Each row is a point. The ring and each string are closed loops that go straight from each point to the next, and from the last back to the first. Before rounding, they use only three directions, however many columns there are. Count how often each string passes through the ring. Passing back the other way cancels.

Ring, 6 rows:
[[ 5.2  0.6 -5.5 -0.1]
 [ 2.9 -2.8 -0.8  3.0]
 [ 0.4 -3.7  3.1  6.4]
 [-2.0 -1.2  2.9  3.5]
 [-2.9  2.5 -1.6 -6.2]
 [ 2.6  3.5 -6.5 -4.9]]
String, 23 rows:
[[  7.3  -0.9  -5.5   2.9]
 [  5.7  -3.4  -2.6   3.9]
 [  0.2  -4.3   1.6   0.9]
 [ -0.4  -1.9   0.6   0.2]
 [  1.8  -0.9  -0.9   2.7]
 [  3.3  -2.6   0.9   8.4]
 [  1.7  -4.3   4.1  11.1]
 [ -0.9  -4.6   6.1  10.2]
 [ -3.3  -2.9   4.5   2.3]
 [ -0.9  -0.8   0.6   0.2]
 [  0.6   0.4   0.1   3.9]
 [ -3.0   0.8   2.0   1.1]
 [ -5.7   1.6   2.2  -3.5]
 [ -1.6   2.7  -1.4  -2.3]
 [ -0.1   1.3  -1.7  -1.6]
 [ -1.2   0.4  -0.9  -2.9]
 [ -3.5   2.3  -2.3  -9.6]
 [  0.6   5.7  -7.9 -10.7]
 [  5.1   4.9  -8.9  -3.9]
 [  4.8   2.8  -6.5  -0.8]
 [  1.3   0.3  -2.3  -0.9]
 [  2.9   0.5  -4.6  -3.2]
 [  6.7   0.3  -6.7   0.1]]
Times through: 0

Ring (6 x 8):
[[ 1.1  3.5  4.1  5.3 -6.5 -0.5  3.1 -2.4]
 [ 0.1  3.9 -0.8  3.5 -0.7  2.1  0.1  4.2]
 [-2.4  2.9 -1.8  1.3  4.2  3.0 -3.2  5.8]
 [-5.8  0.9  1.0 -1.0  4.4  3.3 -4.4  2.5]
 [-5.7  0.4  4.4 -0.4 -0.4  2.4 -2.0 -1.9]
 [-2.9  1.3  6.5  2.5 -5.2  0.1  1.1 -5.2]]
String (26 x 8):
[[-3.0  1.9  2.6  1.6 -0.4  1.7 -1.2  0.1]
 [-4.3  1.3  3.3  1.1  3.2  0.3 -3.9 -1.2]
 [-7.0  0.5  0.7 -1.8  7.3  3.2 -6.4  2.8]
 [-6.1  1.0 -0.2 -1.1  8.4  2.7 -6.8  3.8]
 [-6.9  0.9 -2.2 -2.7  7.4  5.9 -5.9  7.2]
 [-5.2  1.4 -0.6 -1.2  2.4  5.4 -2.7  5.1]
 [-2.5  2.3  2.0  2.2  1.5  0.7 -2.2  0.5]
 [-3.6  2.0  1.0  1.4  5.8  0.5 -5.0  1.7]
 [-6.9  0.8 -0.8 -1.9  9.7  3.4 -7.6  4.8]
 [-5.5  1.0  1.5 -0.3  5.9  1.7 -5.5  1.4]
 [-8.7 -0.4  1.0 -3.7  5.2  5.7 -5.4  3.3]
 [-7.6 -0.1  1.6 -2.9  1.3  6.1 -2.8  2.6]
 [-3.6  1.6  3.0  1.2 -0.7  1.9 -1.2 -0.4]
 [-3.1  1.4  5.5  2.4 -1.7 -0.5 -1.0 -4.1]
 [-4.1  0.4  8.8  2.0 -5.7 -0.7  0.8 -8.2]
 [-4.1  0.8  6.1  0.9 -6.5  2.4  1.9 -4.0]
 [-3.4  1.6  3.0  1.0 -3.4  3.1  0.6  0.0]
 [-0.9  2.4  5.7  4.2 -4.5 -1.3  1.1 -4.7]
 [ 0.4  2.6  8.3  6.0 -7.7 -3.5  2.9 -8.5]
 [-0.1  2.2  8.6  5.2 -9.7 -2.2  4.0 -8.5]
 [-2.8  1.5  5.2  1.8 -7.0  2.3  2.6 -2.9]
 [-2.9  1.8  3.2  1.6 -3.0  2.3  0.3 -0.5]
 [-1.0  2.1  7.9  4.8 -4.8 -3.2  0.8 -7.9]
 [-3.9  0.5  8.8  2.2 -5.6 -0.9  0.7 -8.3]
 [-7.0 -0.4  4.8 -1.8 -2.9  4.5 -0.6 -1.7]
 [-6.7  0.1  3.1 -1.8 -0.6  4.7 -1.8  0.4]]
Times through: 5

Ring, 7 rows:
[[-5.6  0.7 -5.5 -1.7 -0.9  3.5  2.0 -1.9 -1.4]
 [-7.6  1.7 -7.9  0.4 -1.6  9.0  4.7 -4.1 -0.8]
 [-5.6  3.2 -5.0  3.4 -0.8  9.6  5.0 -3.6 -0.1]
 [-1.0  4.1  1.3  4.3  1.1  3.3  1.8  0.0  0.5]
 [ 1.5  4.1  4.5  3.6  2.1 -1.7 -0.8  2.6  0.7]
 [ 2.3  2.5  5.2  0.2  2.4 -7.0 -3.5  4.3 -0.2]
 [-1.3  0.9  0.3 -2.1  0.8 -3.7 -1.7  1.8 -1.3]]
String:
[[ -8.9   3.3  -9.4   4.4  -2.2  16.1   8.4  -6.8  -0.1]
 [ -6.8   2.1  -6.5   3.1  -1.6  11.9   6.4  -5.4  -1.6]
 [ -4.2   2.4  -3.1   2.1  -0.4   6.0   3.3  -2.3  -0.9]
 [ -3.3   3.5  -2.2   2.1   0.4   3.7   1.8  -0.5   0.8]
 [ -4.4   4.6  -3.4   4.5   0.0   8.1   4.0  -2.0   1.6]
 [ -2.5   3.9  -0.5   5.9   0.2   8.3   4.5  -2.5  -0.4]
 [ -0.8   2.5   1.6   3.3   0.7   2.9   1.9  -0.6  -1.4]
 [ -0.2   2.9   2.3   2.7   1.2   0.7   0.6   0.7  -0.7]
 [  3.6   3.5   7.5   3.6   2.7  -4.3  -1.9   3.5  -0.5]
 [  4.5   4.4   8.5   2.9   3.5  -7.7  -4.0   5.7   1.3]
 [  2.1   4.0   5.0   1.7   2.6  -5.6  -3.0   4.5   1.5]
 [ -1.3   2.8   0.5   1.1   1.0  -0.4  -0.1   1.2   0.2]
 [  2.1   1.6   5.1  -0.2   2.0  -6.4  -3.0   3.5  -1.4]
 [  3.8   2.0   7.3  -0.9   2.9 -10.5  -5.2   5.8  -0.6]
 [  2.8   3.0   5.8  -0.2   2.8  -8.9  -4.6   5.6   0.8]
 [ -0.9   3.3   0.9   1.1   1.4  -1.5  -0.8   2.0   0.9]
 [ -0.7   2.4   1.3   0.9   1.1  -1.2  -0.5   1.4  -0.4]
 [  4.2   2.2   8.1   1.0   2.8  -8.2  -3.9   4.8  -1.2]
 [  6.0   4.1  10.5   3.0   3.9  -9.4  -4.7   6.4   0.6]
 [  2.7   5.3   6.1   4.1   3.0  -3.8  -2.1   4.3   2.2]
 [ -1.1   3.9   0.9   2.7   1.2   1.0   0.4   1.1   1.0]
 [ -1.0   2.8   1.3   3.3   0.7   2.8   1.8  -0.5  -1.1]
 [ -2.4   3.4  -0.4   5.1   0.2   7.3   4.0  -2.3  -0.8]
 [ -3.4   2.2  -2.0   3.0  -0.3   6.5   3.7  -2.6  -1.5]
 [ -3.0   2.9  -1.6   1.7   0.4   2.9   1.5  -0.4   0.2]
 [ -6.0   4.0  -5.7   3.6  -0.7   9.6   4.8  -3.2   1.2]]
Times through: 1

Ring:
[[ 9.6 -7.9  5.3  4.8  2.4 -5.1 -0.8 -0.7 -2.7  5.1  6.6  4.4]
 [ 6.9 -7.7  7.0  3.0  3.0  2.1 -4.6  0.7  0.9  4.3  3.5  3.8]
 [-0.4 -3.4  5.0 -2.5  0.7  9.1 -6.8  2.8  5.6  1.3 -4.2  1.1]
 [-1.2  0.3 -0.5 -4.9 -2.7  1.7 -1.7  1.6  3.1 -0.4 -6.3  0.0]
 [-2.9  2.3 -3.5 -4.1 -4.4 -4.7  3.2  1.4  0.2 -0.4 -4.1 -0.7]
 [ 1.2 -0.8 -1.7  0.3 -2.6 -8.9  4.6  0.5 -2.8  2.0  1.9  0.9]]
String:
[[  2.1  -5.6   6.1   1.5   2.0   4.7  -4.8   2.3   2.7   3.3   1.6   2.2]
 [ -0.8  -2.5   2.9  -1.0  -0.3   3.1  -2.7   2.5   2.8   1.7  -1.4   0.9]
 [ -2.9  -1.9   3.4  -1.8  -0.3   6.1  -4.0   3.4   4.4   1.3  -2.6   0.3]
 [  1.5  -3.2   3.0  -0.9  -0.1   2.0  -2.8   1.6   2.1   1.9  -1.2   1.5]
 [  3.9  -5.1   5.0  -0.6   1.2   4.6  -5.3   1.2   3.0   2.3  -1.5   2.4]
 [  1.8  -4.7   6.2  -2.7   1.5  11.0  -8.8   2.3   6.4   1.4  -5.0   1.8]
 [ -3.2  -1.5   3.9  -5.1  -0.4  11.8  -7.7   3.6   7.6  -0.1  -7.8   0.0]
 [ -5.9   0.9   0.9  -4.8  -2.2   6.7  -3.4   3.8   5.5  -0.4  -6.5  -1.1]
 [  0.6  -2.0   1.6  -1.7  -1.0   0.8  -1.7   1.6   1.8   1.3  -2.1   1.0]
 [ -2.2  -0.4   0.7  -3.2  -1.9   2.2  -1.6   2.3   3.0   0.4  -4.0   0.0]
 [ -5.5   2.1  -1.2  -5.6  -3.5   3.2  -1.2   3.0   4.1  -1.0  -7.1  -1.3]
 [ -6.6   3.2  -2.6  -6.2  -4.4   1.9   0.1   3.1   3.7  -1.4  -7.5  -1.8]
 [ -2.4  -0.2   0.2  -2.6  -2.1   0.6  -0.5   2.3   2.1   0.6  -3.0   0.0]
 [  1.7  -1.1  -0.5  -2.0  -2.2  -3.6   0.9   0.5   0.0   1.0  -2.1   1.0]
 [  2.1  -2.1   0.7  -1.1  -1.4  -2.6   0.1   0.7   0.1   1.6  -1.0   1.4]
 [ -2.4   0.6  -1.4  -2.5  -3.0  -2.7   1.7   1.9   0.7   0.5  -2.4  -0.2]
 [  3.1  -1.5  -1.0  -0.4  -2.2  -7.5   3.0  -0.1  -2.2   1.8   0.5   1.5]
 [  2.5   0.1  -4.1   0.5  -3.8 -14.7   8.0  -0.7  -5.5   1.9   2.9   1.0]
 [  5.6  -3.0  -0.5   1.8  -1.4 -10.7   4.2  -0.9  -4.2   3.0   3.8   2.4]
 [  3.4  -3.0   0.9   0.8  -0.9  -5.4   1.5   0.3  -1.6   2.5   1.9   1.9]
 [ -2.2  -0.6   0.2  -0.8  -1.9  -2.1   1.2   2.3   0.5   1.5  -0.1   0.2]
 [  4.0  -4.1   2.0   2.9   0.0  -6.5   2.0   0.5  -2.5   3.6   4.8   2.3]
 [  2.9  -3.7   2.4   1.1  -0.1  -2.5  -0.2   1.0  -0.4   2.8   1.9   2.0]
 [  9.9  -7.6   4.9   4.0   2.2  -4.8  -1.2  -1.0  -2.4   4.7   5.4   4.4]
 [ 16.6 -12.5   8.8   7.9   5.3  -5.4  -3.0  -2.4  -3.9   7.1  10.0   7.0]
 [ 11.5 -10.8   9.0   6.1   4.8  -0.1  -4.8  -0.4  -0.9   6.1   7.4   5.5]]
Times through: 2
